Every row gives one point. The points of each table are mixes of a few directions, plus a little noise. Count the directions of each table, and those that both share. Where both have some left over, give the other angles between the two spaces (their principal angles), to ten degrees, smallest first.

First:
[[-1.53  0.35 -0.03]
 [-1.44 -3.37 -0.18]
 [ 2.73  2.42  0.26]
 [-1.47 -2.39 -0.14]
 [ 1.62  2.98  0.14]]
Second (7 x 3):
[[ 1.11 -2.32  0.01]
 [ 0.72 -1.51  0.00]
 [-1.83  3.81 -0.01]
 [-1.54  3.22 -0.02]
 [ 1.45 -3.01  0.02]
 [ 1.35 -2.79  0.00]
 [-1.24  2.60 -0.01]]
Directions: first 2, second 1, shared 1

First (10 x 8):
[[-2.03  0.74  1.94 -1.72 -2.38 -0.58  1.83 -1.63]
 [ 0.49  4.14  0.43 -1.69 -2.38 -1.10 -2.78  2.43]
 [ 0.87 -2.57 -1.29  1.81  2.56  0.89  0.47 -0.38]
 [-0.01 -3.64 -0.74  1.76  2.50  1.04  2.00 -1.73]
 [-0.67 -3.26 -0.08  1.15  1.64  0.82  2.53 -2.21]
 [-0.50  0.05  0.46 -0.35 -0.50 -0.10  0.52 -0.47]
 [-1.81 -0.24  1.55 -1.09 -1.52 -0.25  2.13 -1.88]
 [ 0.60  4.85  0.47 -1.95 -2.76 -1.29 -3.32  2.89]
 [ 0.33  0.83 -0.11 -0.19 -0.27 -0.17 -0.81  0.71]
 [ 2.74 -0.86 -2.61  2.23  3.14  0.73 -2.53  2.27]]
Second:
[[-0.19 -0.44  0.40 -0.90  0.26 -0.09 -0.48 -0.56]
 [-3.61 -0.20  0.53  0.36  1.32  0.00  1.15 -1.69]
 [-0.85  1.89 -0.51 -0.31  1.30 -0.42 -2.90  1.31]
 [ 5.53  1.56 -0.98 -2.05 -0.87 -0.48 -5.40  3.63]
 [-1.41 -1.29  0.92 -1.03  0.49  0.00  0.71 -1.88]
 [ 0.53  0.18 -1.02  4.00 -1.76  0.72  4.60  0.73]
 [-0.01 -1.70  0.64 -0.04 -0.68  0.28  2.29 -1.55]]
Directions: first 2, second 3, shared 1; angles 80

First:
[[-1.30  1.79  1.10  1.22 -1.16  0.19  0.57 -0.21 -3.32 -1.93  1.02 -0.20]
 [ 3.88 -1.57 -0.42  0.80  0.57 -2.71 -1.71  2.57  2.07  0.02 -0.67 -0.21]
 [-0.46 -1.36  0.27  1.79 -0.39 -1.24 -0.32  0.00  1.77 -1.01 -0.69  0.25]
 [-1.40 -0.88 -0.24 -1.67 -0.86  2.87  0.83 -1.59  1.45  0.33  0.75 -0.53]
 [-1.48 -1.85  0.81 -1.39  2.34  1.16  0.73 -5.11  0.32  1.25 -1.06 -0.04]
 [-2.63 -0.36 -0.38 -0.10 -0.56  1.38  0.88 -1.08  1.43  0.45 -0.23  0.44]
 [ 2.71 -3.16  1.27  4.16  3.50 -7.05 -2.03 -0.75  1.44 -0.50 -3.84  1.31]
 [-0.98  1.46 -3.03 -1.81  0.31  0.90  0.35  3.01  2.23  3.80 -0.74  1.58]
 [-0.90 -0.20 -0.28 -0.72 -1.36  2.00  0.52  0.04  1.12 -0.23  0.93 -0.52]
 [ 1.37  3.51 -0.31 -2.27 -0.66  1.87  0.41  1.84 -4.52  0.20  2.26 -0.77]
 [ 1.16  2.44  0.97 -0.09 -1.68  0.84  0.02  1.20 -4.18 -2.23  2.31 -1.26]]
Second:
[[ 2.82  1.52  1.18  0.80  3.85  5.23 -0.18 -0.60  1.45  0.91  0.21  0.12]
 [ 1.25 -1.16  2.05  0.86  0.65  2.58 -1.52  1.05  0.04 -0.25  0.22 -2.12]
 [-1.40 -0.15 -0.98  2.24  6.83 -1.75  1.15 -4.29 -1.49  0.63 -1.96 -1.52]
 [ 0.54  0.89  0.28 -0.80 -1.26 -0.80  1.03  0.47  1.30 -0.56  0.30  1.60]
 [-1.85  0.90 -2.44 -0.49 -4.51  2.94 -0.12 -0.90 -0.87  1.93  2.70  1.60]
 [-0.28 -0.31 -0.67  0.68  0.16  3.43 -1.42 -0.46 -1.23  1.42  0.79 -1.09]
 [-0.96 -1.04 -1.90 -1.19  0.35 -4.34 -1.03  1.67 -1.86 -0.33 -2.46 -0.55]
 [ 1.09  0.25  0.97 -1.64 -2.41 -2.54  0.48  2.56  1.56 -1.58 -0.37  1.38]
 [-0.92 -1.13  0.72 -0.28 -4.70  0.22 -0.69  1.27 -0.19 -0.41  1.69 -0.43]
 [-0.30  0.25  0.81 -0.14  1.05 -5.03  2.31 -0.79  1.27 -1.77 -1.17  1.00]]
Directions: first 5, second 5, shared 0; angles 30, 30, 40, 60, 80

First:
[[-0.34 -0.17  0.46 -2.15 -0.66 -0.23 -0.14  0.45  0.19 -0.67 -1.31 -2.10
  -0.70 -0.31  1.98  0.60  0.92  1.24 -1.65 -0.64]
 [-1.51 -2.79  3.09  0.71 -0.11  0.38 -3.47  1.80  0.64 -1.05  4.73  3.76
  -0.56 -3.03  1.53  0.19 -0.94  0.76  0.40 -0.05]
 [ 0.54  1.09 -1.02 -1.28 -0.25 -0.25  1.47 -0.54 -0.22  0.27 -2.73 -2.66
  -0.10  1.08  0.29  0.01  0.78  0.21 -0.83 -0.25]
 [-0.33 -0.54  0.53 -0.29 -0.27  0.05 -0.59  0.50  0.19 -0.43  0.48  0.18
  -0.33 -0.58  0.67  0.19  0.00  0.35 -0.37 -0.23]
 [ 1.56  1.10 -2.60  7.42  2.52  0.82  0.92 -1.90 -0.55  2.81  3.55  6.31
   2.70  2.08 -7.25 -2.16 -3.08 -4.53  5.53  2.46]
 [ 0.35  0.35 -0.59  1.06  0.28  0.14  0.38 -0.47 -0.19  0.45  0.18  0.60
   0.43  0.53 -1.12 -0.34 -0.28 -0.62  0.77  0.35]
 [ 1.23  2.43 -2.44 -3.05 -0.70 -0.65  3.40 -1.31 -0.60  0.33 -6.15 -6.01
  -0.32  2.44  0.78  0.49  1.93  0.61 -2.17 -0.57]
 [-1.22 -1.49  2.12 -2.20 -0.82 -0.05 -1.76  1.38  0.42 -1.32  0.73 -0.59
  -1.09 -1.92  3.15  0.83  0.63  1.87 -1.65 -0.88]
 [-0.16 -0.34  0.31 -0.02  0.06  0.09 -0.28  0.30 -0.02 -0.17  0.48  0.30
  -0.07 -0.32  0.27  0.09 -0.02  0.14 -0.12 -0.08]]
Second, 9 rows:
[[-1.00 -0.35 -3.20  1.92  1.91 -0.74  0.24 -0.53  0.54  3.42  1.59  2.47
   2.56  0.06 -2.37 -2.66 -2.07 -1.70  5.93 -0.82]
 [-0.86 -0.24 -1.98  0.07  1.18 -1.94  0.16  0.20  0.44  3.50  0.36 -0.84
   1.35  0.17 -1.00 -2.51 -1.75 -1.24  5.03 -1.55]
 [ 0.00 -0.34  1.52 -1.25 -0.44 -1.10 -0.67  0.77  0.04  0.29 -0.13 -2.22
  -1.00 -0.28  1.09 -0.02 -0.25  0.27  0.06 -0.77]
 [ 0.05 -0.02  1.03 -1.61 -0.46 -0.84 -0.04  0.51 -0.23  0.21 -1.08 -2.65
  -0.93  0.11  1.14  0.21  0.11  0.46 -0.51 -0.59]
 [-0.47 -0.90  2.25 -1.31 -1.25  1.25 -1.25  0.80  0.20 -2.95  0.56  0.76
  -1.30 -1.55  2.38  1.74  1.48  1.94 -3.79  0.37]
 [-0.19 -0.47  0.22  1.65  0.94 -1.00 -0.76  0.39  0.06  2.09  2.11  0.92
   0.60 -0.01 -1.68 -1.44 -2.01 -1.45  3.70 -0.35]
 [ 3.52  2.93  1.03  1.04 -1.19  1.51  2.31 -1.74 -1.54 -2.97 -3.37 -2.02
  -1.80  3.14 -1.65  2.67  2.00 -0.49 -6.01  2.81]
 [-1.90 -2.15  0.39  1.09  0.52  1.03 -2.21  1.00  0.87 -0.60  3.82  4.83
   0.93 -2.56  0.75 -0.33 -0.58  0.54  1.42 -0.12]
 [ 0.71  1.61 -1.22 -1.76 -1.24  1.94  1.93 -1.20 -0.38 -3.05 -3.89 -1.27
  -0.44  0.89  1.52  2.20  3.09  1.77 -5.51  0.97]]
Directions: first 2, second 4, shared 2
